Every row gives one point. The last column is the point's height on a tilted bowl or saddle (a function of degree 2), plus a little noise. Count its main directions that bend up, bend down and stay straight.

Points (11 x 3):
-0.046,0.012,0.020
0.050,0.017,-0.032
-0.001,0.038,0.017
0.037,0.023,-0.015
-0.045,-0.032,-0.010
0.021,0.064,0.009
0.019,0.033,0.005
0.022,-0.026,-0.035
0.056,-0.030,-0.075
-0.010,-0.082,-0.075
-0.003,0.018,0.011
Directions: 0 up, 2 down, 0 straight

Points:
0.000,0.022,0.041,-0.019
-0.029,0.054,0.000,-0.043
-0.039,-0.035,-0.005,-0.026
-0.006,-0.038,0.018,-0.002
-0.036,0.009,0.030,-0.036
-0.037,-0.002,-0.004,-0.049
0.073,-0.054,0.058,0.066
-0.030,0.058,-0.024,-0.061
-0.045,-0.078,-0.012,0.037
0.022,-0.055,-0.016,0.051
-0.042,0.005,0.033,-0.036
0.057,0.031,0.044,-0.002
0.040,-0.001,0.036,-0.005
-0.023,0.038,0.065,0.007
0.013,-0.009,0.010,-0.019
Directions: 1 up, 0 down, 2 straight

Points:
0.014,-0.064,0.024,0.000,-0.016
-0.065,0.002,0.019,0.039,0.001
0.044,0.001,-0.047,-0.001,0.011
0.031,0.008,-0.025,-0.065,0.068
-0.015,0.002,-0.033,0.030,0.010
0.031,0.017,0.051,0.029,0.002
0.020,-0.073,0.021,-0.011,-0.011
-0.041,-0.013,0.037,0.008,-0.018
0.007,-0.043,0.021,0.005,-0.010
0.009,-0.001,-0.069,0.021,0.006
-0.005,-0.046,-0.004,-0.030,0.018
-0.015,-0.039,-0.011,-0.018,0.016
0.076,-0.001,0.016,-0.025,0.013
0.047,0.011,0.008,-0.050,0.033
-0.013,0.008,0.004,-0.019,0.015
-0.023,0.039,0.002,-0.116,0.117
-0.044,0.041,0.018,-0.060,0.032
-0.003,-0.079,0.054,-0.024,-0.042
0.042,0.035,-0.026,-0.001,0.014
-0.037,-0.047,0.034,0.003,-0.027
-0.003,-0.030,0.012,-0.027,0.008
0.039,-0.083,-0.049,-0.069,0.094
-0.037,-0.027,-0.014,0.044,0.004
0.034,0.017,-0.028,0.025,0.006
0.019,0.032,-0.052,-0.024,0.033
-0.013,0.001,-0.022,-0.037,0.039
-0.016,0.079,0.054,-0.041,0.009
Directions: 1 up, 1 down, 2 straight

Points:
0.007,-0.051,0.029,0.037,0.014,0.038,-0.026
0.037,-0.017,0.015,0.035,0.046,0.004,-0.055
0.001,-0.046,0.025,0.013,-0.026,-0.032,0.009
0.003,0.028,-0.010,-0.011,-0.018,-0.007,0.012
-0.006,-0.072,-0.050,0.056,-0.008,0.032,-0.018
0.040,-0.013,-0.012,-0.034,-0.025,0.021,0.006
-0.049,-0.021,0.016,-0.019,0.041,-0.045,-0.012
-0.049,-0.013,0.013,0.006,0.013,-0.008,-0.005
-0.030,-0.042,0.027,-0.035,-0.036,-0.098,0.018
-0.010,-0.062,-0.063,-0.034,0.020,0.041,0.056
0.001,0.005,0.021,-0.009,-0.011,0.013,0.000
0.033,0.051,0.053,-0.014,-0.010,-0.046,0.017
0.020,-0.055,0.027,0.088,0.090,0.034,-0.122
-0.062,0.072,-0.010,-0.039,-0.056,0.016,-0.007
0.057,0.007,-0.027,-0.004,0.019,-0.017,-0.033
0.005,0.082,-0.091,0.004,0.045,0.035,-0.008
-0.018,0.052,-0.014,-0.023,0.002,-0.041,0.009
-0.002,-0.053,0.036,0.053,0.005,0.000,-0.007
0.051,0.019,-0.026,-0.002,-0.009,-0.029,-0.019
0.012,-0.001,0.045,-0.012,0.015,-0.081,-0.006
0.037,0.035,0.014,0.017,-0.005,0.015,-0.007
-0.043,0.039,0.027,0.016,0.066,0.017,-0.079
-0.035,-0.085,-0.012,-0.028,0.018,0.055,0.014
-0.094,0.023,-0.020,0.044,-0.043,-0.042,-0.008
0.041,-0.009,0.018,-0.055,0.007,-0.028,-0.021
0.039,-0.022,0.014,-0.029,-0.003,-0.024,-0.017
0.012,-0.018,-0.047,-0.107,-0.034,0.019,0.052
-0.028,0.016,-0.057,0.037,0.003,0.009,-0.024
-0.029,0.002,-0.025,0.010,0.013,0.009,-0.004
0.026,0.054,0.034,-0.033,0.001,0.025,-0.014
0.022,-0.006,-0.003,0.052,0.085,0.028,-0.101
-0.045,0.011,0.023,-0.056,-0.011,-0.002,0.005
0.018,-0.059,0.051,-0.035,-0.031,0.029,-0.036
0.022,0.057,0.063,0.007,0.047,0.013,-0.065
-0.023,-0.010,-0.019,-0.019,0.049,0.007,-0.006
-0.007,-0.021,0.066,-0.018,0.001,-0.046,0.006
-0.004,-0.022,0.063,0.050,-0.061,0.066,-0.031
0.005,0.012,0.055,-0.002,-0.010,-0.058,0.027
0.046,0.004,0.008,0.003,0.016,-0.065,-0.042
0.057,-0.013,0.030,-0.006,0.001,0.013,-0.022
-0.004,-0.014,-0.014,0.009,0.030,0.082,-0.011
Directions: 1 up, 3 down, 2 straight

Points, 76 rows:
0.004,-0.069,-0.037,0.038,0.006,0.015,-0.020,0.008,-0.005
0.035,0.000,-0.056,0.016,0.007,-0.044,0.020,0.054,-0.010
0.083,0.019,-0.024,-0.058,-0.069,-0.047,-0.021,0.031,-0.054
0.039,-0.008,-0.016,-0.077,-0.070,0.016,0.025,0.001,-0.056
-0.027,-0.097,-0.081,0.040,-0.044,-0.015,-0.044,-0.093,-0.068
-0.028,0.080,-0.022,0.062,0.011,-0.063,0.023,-0.029,-0.026
-0.001,0.046,-0.021,0.103,0.026,0.009,0.056,0.024,-0.032
-0.032,-0.027,0.075,-0.016,0.019,0.023,-0.037,-0.008,-0.053
0.003,0.025,0.026,-0.008,-0.003,-0.010,0.037,0.036,-0.017
0.020,0.008,-0.105,-0.023,0.057,0.034,-0.020,0.070,-0.056
-0.026,-0.056,-0.064,0.023,-0.047,-0.003,0.003,0.074,-0.025
-0.085,-0.025,-0.049,0.023,0.074,0.052,-0.008,0.014,-0.061
0.046,0.028,0.006,-0.030,-0.019,-0.011,0.017,0.013,-0.016
0.009,0.021,-0.051,-0.002,0.001,0.041,0.043,-0.034,-0.009
0.037,0.003,-0.010,0.058,0.057,0.035,0.001,0.020,-0.018
0.011,0.053,0.007,-0.037,-0.030,0.047,0.020,0.073,-0.047
0.004,0.046,-0.021,0.005,0.030,0.024,0.000,-0.024,-0.008
-0.012,-0.013,0.002,0.033,-0.023,-0.014,0.005,-0.047,-0.003
-0.021,0.040,0.041,0.022,0.038,0.010,-0.003,0.031,-0.026
-0.024,-0.020,0.018,-0.005,-0.062,0.065,-0.002,0.023,-0.036
0.050,-0.025,-0.033,-0.004,-0.043,0.014,-0.003,-0.016,-0.006
0.050,0.012,0.033,0.035,0.011,-0.005,-0.038,0.054,-0.020
0.024,-0.016,-0.034,0.008,-0.012,-0.032,-0.019,-0.046,-0.004
-0.005,0.010,-0.025,-0.025,-0.026,0.009,0.011,-0.041,-0.007
0.035,-0.005,-0.050,-0.009,0.031,-0.075,0.063,-0.012,-0.044
0.011,-0.014,0.025,0.062,-0.049,0.065,0.050,0.015,-0.036
-0.027,-0.052,0.020,-0.103,0.029,0.050,0.016,0.061,-0.123
0.001,0.051,-0.008,-0.030,0.030,0.002,0.044,0.038,-0.029
0.018,-0.015,-0.003,0.074,0.013,0.003,0.054,0.005,-0.016
0.000,0.025,0.053,0.043,0.057,0.032,0.009,-0.026,-0.038
-0.076,0.014,-0.028,-0.027,0.000,-0.006,0.036,-0.018,-0.027
0.024,-0.038,-0.026,-0.009,-0.022,0.015,0.063,0.001,-0.022
-0.019,-0.007,-0.050,0.064,-0.024,0.025,-0.001,-0.032,-0.002
-0.012,0.024,-0.003,-0.025,-0.013,-0.031,0.022,0.015,-0.007
0.040,0.025,0.034,-0.013,-0.031,-0.051,-0.007,-0.049,-0.031
0.001,-0.026,-0.009,0.051,-0.066,0.000,0.033,0.015,-0.011
-0.010,-0.007,-0.031,-0.006,-0.021,-0.005,0.056,-0.041,-0.010
0.080,0.003,0.064,0.001,0.066,0.033,0.022,-0.017,-0.073
0.001,-0.006,-0.015,0.017,0.022,-0.004,0.045,0.041,-0.011
0.012,-0.005,-0.051,0.017,-0.030,-0.045,-0.030,0.001,0.003
-0.010,-0.059,-0.003,0.060,-0.021,-0.012,-0.030,0.016,-0.008
-0.022,0.047,-0.017,0.055,0.011,-0.042,0.037,0.035,-0.012
-0.035,0.006,0.037,0.081,0.035,-0.031,0.045,-0.042,-0.043
0.011,-0.032,0.075,-0.003,0.014,-0.034,0.033,-0.057,-0.055
-0.035,-0.024,-0.006,0.035,-0.022,-0.035,0.025,-0.006,-0.007
-0.019,0.021,-0.003,0.079,-0.054,0.000,0.031,-0.031,-0.016
-0.025,0.071,0.006,0.018,-0.011,0.011,0.011,-0.012,-0.008
-0.058,0.015,0.036,-0.001,0.012,0.010,-0.065,-0.060,-0.047
-0.016,-0.004,-0.026,0.037,-0.023,0.029,0.003,-0.030,0.003
0.032,0.025,0.012,0.062,-0.026,-0.005,0.020,0.003,-0.007
-0.028,0.010,0.011,0.016,-0.086,-0.002,0.003,-0.017,-0.018
-0.033,0.014,-0.010,0.003,0.042,0.025,-0.021,-0.134,-0.057
-0.007,0.055,0.041,-0.067,-0.016,0.017,-0.071,-0.015,-0.066
-0.003,-0.024,0.040,-0.006,0.030,0.032,-0.028,0.019,-0.029
-0.058,0.017,-0.037,-0.003,-0.009,-0.039,0.020,0.049,-0.017
0.003,0.012,-0.077,0.041,0.052,-0.005,0.043,0.065,-0.033
0.010,0.024,0.047,-0.030,0.059,0.021,0.005,-0.043,-0.048
-0.019,0.061,-0.018,0.016,0.002,0.002,-0.017,0.044,-0.005
0.025,-0.002,0.010,0.016,-0.035,-0.003,0.006,-0.008,0.001
0.031,-0.032,0.029,-0.047,-0.011,-0.017,-0.002,0.010,-0.032
0.073,-0.033,0.026,-0.038,0.025,-0.017,0.012,-0.013,-0.049
0.049,-0.004,-0.019,0.047,-0.022,-0.055,0.039,0.028,-0.014
-0.037,-0.006,-0.023,-0.064,0.059,0.019,0.029,-0.038,-0.054
-0.038,-0.006,-0.025,-0.050,0.043,-0.005,0.033,0.004,-0.038
-0.005,0.011,0.021,-0.026,0.059,0.070,0.019,0.017,-0.053
0.023,-0.015,-0.110,0.059,0.023,0.043,0.027,0.071,-0.038
-0.015,0.039,0.018,-0.022,-0.043,-0.015,0.039,-0.066,-0.028
0.029,0.003,0.001,0.060,-0.108,-0.033,-0.039,0.001,-0.033
0.004,0.108,0.027,-0.001,0.013,-0.034,-0.021,-0.020,-0.037
0.018,0.012,-0.005,0.062,0.021,-0.061,0.006,-0.010,-0.013
0.000,0.033,-0.007,0.024,0.022,0.012,-0.032,0.009,-0.001
-0.022,0.020,0.042,-0.025,-0.006,-0.014,0.033,-0.009,-0.023
-0.029,0.061,-0.050,0.065,0.013,-0.058,0.020,-0.060,-0.032
-0.015,-0.037,0.053,0.066,0.084,0.022,-0.062,-0.040,-0.073
-0.047,0.041,0.015,-0.052,0.012,0.001,-0.016,0.052,-0.045
-0.022,-0.003,-0.012,-0.017,0.051,0.017,0.038,0.006,-0.024
Directions: 0 up, 8 down, 0 straight

Points, 76 rows:
0.002,-0.036,0.004,-0.047,-0.005,-0.018,-0.049,0.126,-0.074
-0.029,0.041,-0.040,0.040,-0.015,-0.066,-0.022,-0.020,-0.040
-0.034,-0.006,0.030,0.022,0.026,-0.032,0.073,-0.015,-0.027
-0.033,-0.009,0.025,-0.050,-0.024,-0.026,-0.001,0.018,-0.030
-0.020,0.071,-0.024,-0.027,-0.023,0.021,0.038,0.013,-0.007
-0.008,0.062,0.018,0.016,-0.018,-0.004,0.017,0.071,-0.052
0.002,-0.021,-0.008,0.019,0.012,-0.009,-0.068,-0.012,-0.024
0.017,0.023,0.107,0.015,0.067,-0.032,0.019,0.025,-0.066
-0.058,-0.013,0.013,0.021,-0.048,-0.031,-0.030,-0.016,-0.031
-0.020,0.013,-0.010,-0.014,0.038,0.079,-0.022,-0.021,-0.021
-0.010,-0.016,0.048,-0.023,-0.008,-0.025,-0.003,0.036,-0.035
0.000,0.050,0.030,-0.032,-0.087,0.003,0.008,0.008,-0.023
0.048,0.036,-0.001,0.013,-0.085,0.008,-0.012,0.049,-0.006
-0.026,0.058,-0.047,0.058,0.007,-0.023,-0.023,0.007,-0.039
-0.017,0.064,-0.008,-0.048,-0.062,-0.021,0.027,0.011,-0.028
-0.025,-0.039,-0.043,0.014,0.005,-0.013,0.070,-0.005,-0.041
0.011,0.003,0.001,0.037,0.025,0.013,0.084,0.021,-0.062
-0.004,-0.013,-0.071,-0.029,-0.055,0.065,-0.018,0.058,-0.014
-0.021,-0.133,-0.044,-0.014,0.006,0.042,-0.032,0.053,-0.070
-0.039,-0.025,0.012,0.021,0.017,0.042,0.012,-0.044,-0.015
-0.014,0.019,0.016,-0.031,-0.075,-0.024,0.051,-0.021,-0.042
0.046,0.049,-0.045,0.047,-0.023,-0.010,0.025,0.005,-0.033
-0.024,-0.037,-0.007,-0.086,0.037,0.013,-0.058,0.067,-0.046
0.003,0.034,-0.012,0.052,0.021,-0.051,0.008,-0.007,-0.035
-0.022,0.039,0.004,-0.048,0.035,-0.015,-0.033,-0.005,0.002
0.002,-0.030,-0.005,-0.001,-0.013,-0.037,-0.049,0.019,-0.023
0.000,0.042,0.041,0.022,-0.020,-0.067,0.044,0.043,-0.081
0.016,-0.001,-0.044,0.053,-0.018,0.050,0.059,0.025,-0.057
-0.059,0.003,-0.004,-0.012,0.032,0.033,0.020,-0.017,-0.005
-0.003,0.065,-0.046,-0.009,0.019,0.026,0.022,-0.015,0.005
-0.044,-0.011,0.030,-0.030,0.004,-0.026,0.035,0.020,-0.028
-0.022,-0.014,0.082,-0.074,-0.008,-0.021,0.046,-0.042,-0.035
-0.017,0.016,-0.035,0.037,-0.017,-0.025,-0.003,-0.031,-0.020
-0.008,-0.017,-0.067,0.042,-0.020,0.034,0.016,-0.025,-0.040
-0.061,0.021,0.049,0.007,0.049,0.072,-0.021,0.029,-0.056
0.014,-0.008,0.026,-0.051,0.039,0.014,0.020,0.111,-0.075
-0.035,-0.030,0.024,0.029,0.018,0.036,0.030,0.008,-0.035
-0.011,0.002,-0.037,0.018,0.010,0.093,-0.081,-0.079,-0.061
-0.009,0.084,0.005,-0.053,0.036,-0.021,-0.088,0.007,-0.029
-0.031,0.076,-0.013,-0.082,-0.017,-0.075,-0.017,-0.049,-0.025
0.005,-0.017,-0.027,0.025,0.075,0.029,0.006,-0.084,-0.021
-0.021,0.034,-0.010,-0.004,0.054,0.010,-0.012,-0.010,0.005
0.013,0.014,0.009,-0.034,0.015,-0.047,-0.005,-0.026,-0.005
0.017,-0.044,-0.025,-0.059,-0.049,0.011,0.005,0.007,-0.032
0.007,0.041,-0.038,0.024,0.005,0.083,-0.058,-0.035,-0.022
-0.035,0.036,0.063,0.031,0.019,-0.010,-0.040,-0.035,-0.012
0.022,0.059,-0.098,-0.017,0.024,-0.029,-0.065,0.032,-0.010
0.010,0.036,0.004,-0.015,0.001,-0.021,0.084,0.029,-0.058
0.035,-0.039,-0.060,-0.002,0.022,0.033,0.007,0.058,-0.031
-0.026,-0.019,0.025,0.009,-0.066,0.044,-0.029,0.033,-0.033
-0.030,-0.005,-0.007,-0.072,-0.046,0.013,0.042,0.081,-0.067
0.051,0.053,-0.012,0.011,-0.047,0.039,0.008,-0.055,0.001
-0.056,-0.076,-0.010,-0.020,-0.025,-0.037,0.070,0.016,-0.056
0.012,-0.028,-0.051,-0.022,-0.017,-0.015,0.044,-0.007,-0.027
0.004,0.061,-0.024,-0.021,-0.019,0.017,-0.066,-0.008,0.000
0.004,-0.040,-0.005,-0.027,-0.023,0.010,0.036,0.008,-0.026
-0.010,-0.033,-0.009,0.026,0.017,-0.018,-0.027,0.025,-0.022
-0.007,-0.032,-0.029,-0.025,-0.035,-0.038,0.008,0.058,-0.034
0.015,0.023,-0.026,0.068,0.032,0.046,-0.023,0.026,-0.052
-0.029,0.012,-0.029,0.052,-0.001,0.039,0.014,0.033,-0.041
-0.058,-0.033,0.028,0.000,0.006,0.041,0.074,-0.015,-0.050
0.002,0.013,0.025,0.009,0.005,0.046,0.005,-0.019,-0.012
0.061,-0.040,-0.006,0.007,0.007,0.005,0.000,0.063,-0.036
-0.057,-0.050,-0.032,-0.033,0.007,-0.038,-0.019,-0.047,-0.004
0.057,-0.036,0.028,0.053,-0.008,0.007,0.039,-0.021,-0.021
-0.037,-0.003,0.004,0.039,0.026,0.024,-0.032,0.047,-0.048
0.006,0.018,0.012,0.000,-0.031,-0.016,-0.010,0.018,-0.017
0.035,0.048,-0.007,-0.014,-0.018,-0.065,0.016,-0.019,-0.031
-0.067,-0.025,-0.066,0.015,0.050,0.014,0.004,-0.006,-0.019
0.062,-0.012,-0.045,-0.044,0.000,-0.009,-0.021,0.029,-0.022
0.018,0.003,0.030,-0.022,-0.011,-0.019,-0.007,-0.051,0.001
0.093,0.071,-0.012,-0.001,-0.019,0.046,0.035,-0.030,-0.035
0.015,0.021,-0.013,-0.020,0.040,-0.026,-0.036,0.043,-0.020
-0.022,0.014,-0.021,0.009,0.028,-0.045,0.043,-0.009,-0.014
-0.014,0.007,-0.015,0.007,0.051,0.004,-0.037,0.058,-0.029
0.021,-0.006,-0.034,-0.024,-0.021,0.024,-0.003,-0.082,-0.019
Directions: 2 up, 5 down, 1 straight
